Each row is a point. Each copy is the shape, with its points in the same order, turned, moved and blurred by noise. Say if it was mirrored as well.
In the rows, 128 means zero.

Shape (7 x 3)
[[115 115  86]
 [134 143 107]
 [107  75  98]
 [174 162 123]
 [176  34  88]
 [109 131 124]
 [122 150 244]]
Copy 1 (7 x 3)
[[ 80 103 135]
 [119 109 143]
 [ 63  92 103]
 [165 117 131]
 [ 78  55  56]
 [ 98 132 129]
 [137 237  94]]
Copy 1 is: mirrored
Copy 2 (7 x 3)
[[166 133  67]
 [130 133 107]
 [153  93  75]
 [131 161 161]
 [222  73 117]
 [111 125  87]
 [ 32  54 162]]
Copy 2 is: only turned

Shape (9 x 4)
[[ 59  90 116 151]
 [ 99  68 180 112]
 [140 116 129 125]
 [135 222 134 149]
 [153 116 135 196]
 [ 91 182 104 144]
 [124 178  46 128]
 [103 112 199 100]
 [ 71  74 106 198]]
Copy 1 (9 x 4)
[[ 41  96 154 119]
 [111  70 179 150]
 [123 127 134 122]
 [117 132  26 153]
 [ 92 173 125 169]
 [ 70 101  56 115]
 [ 92 155  56  65]
 [137  57 139 165]
 [ 11 124 170 138]]
Copy 1 is: mirrored
Copy 2 (9 x 4)
[[ 55  96 134 168]
 [105 127 196 198]
 [133 132 136 150]
 [114 171 123  49]
 [115 174  95 160]
 [ 79 130 122  85]
 [123  91  80  71]
 [102 141 212 151]
 [ 51 122  89 198]]
Copy 2 is: only turned
Copy 3 (9 x 4)
[[120  74  97 201]
 [191  80 128 163]
 [142 119 103 117]
 [ 51 139 154  95]
 [105  76  86  92]
 [ 59 129 131 155]
 [ 52 178  78 147]
 [174 102 167 145]
 [102  40  63 181]]
Copy 3 is: mirrored
Copy 4 (9 x 4)
[[ 85 158  82 123]
 [119 172 156  92]
 [134 109 135 143]
 [110  99 146 248]
 [178 141  99 176]
 [ 78 107 110 204]
 [ 89  43  86 188]
 [106 163 187 128]
 [121 172  43 128]]
Copy 4 is: mirrored

Shape (11 x 6)
[[ 96 127 157  84 141 180]
 [ 99 105 164 122 140 185]
 [ 58  75 194  83 150 157]
 [185 149 119  98 148 116]
 [126 101 208 131 164 128]
 [ 96 152  77 139 106 119]
 [145  48 190  47 104 188]
 [145 127 118 142 131 114]
 [ 92 167 133 109 103 109]
 [ 78 200 146 131  77 127]
 [108 129  96 108 129 115]]
Copy 1 (11 x 6)
[[ 75 176 165 121 163 166]
 [ 64 151 176 147 144 169]
 [  9 187 155 158 164 142]
 [141 114 105  96 170 134]
 [ 66 129 138 185 183 130]
 [139 173 118 119  78 139]
 [  7 115 197  88 188 123]
 [126 120 113 137 120 130]
 [133 192 136 128 125 105]
 [159 209 178 144 114 110]
 [112 164 102 108 113 137]]
Copy 1 is: only turned
Copy 2 (11 x 6)
[[ 81 108 119 126 111 200]
 [ 87 107 158 135 131 187]
 [ 46  64 170 128  90 186]
 [127 151  92  78 123 123]
 [ 60 135 174 104 112 140]
 [138 125  81 186 116 126]
 [120  61 172  61  93 212]
 [124 138 119 130 134 110]
 [109 140  97 161  61 150]
 [114 177  99 196  51 163]
 [121 100  82 149 106 129]]
Copy 2 is: only turned
Copy 3 (11 x 6)
[[157 102 108 127 168 180]
 [145 108 101 168 160 176]
 [101 109  93 143 212 210]
 [166 152  94  93 115  94]
 [107 172  90 155 152 175]
 [127  80 166 121 135  90]
 [130  87  13 113 151 206]
 [123 130 119 135 122  97]
 [121 105 171  95 131 141]
 [128  96 205 107 100 164]
 [126  99 134 110 156 101]]
Copy 3 is: mirrored
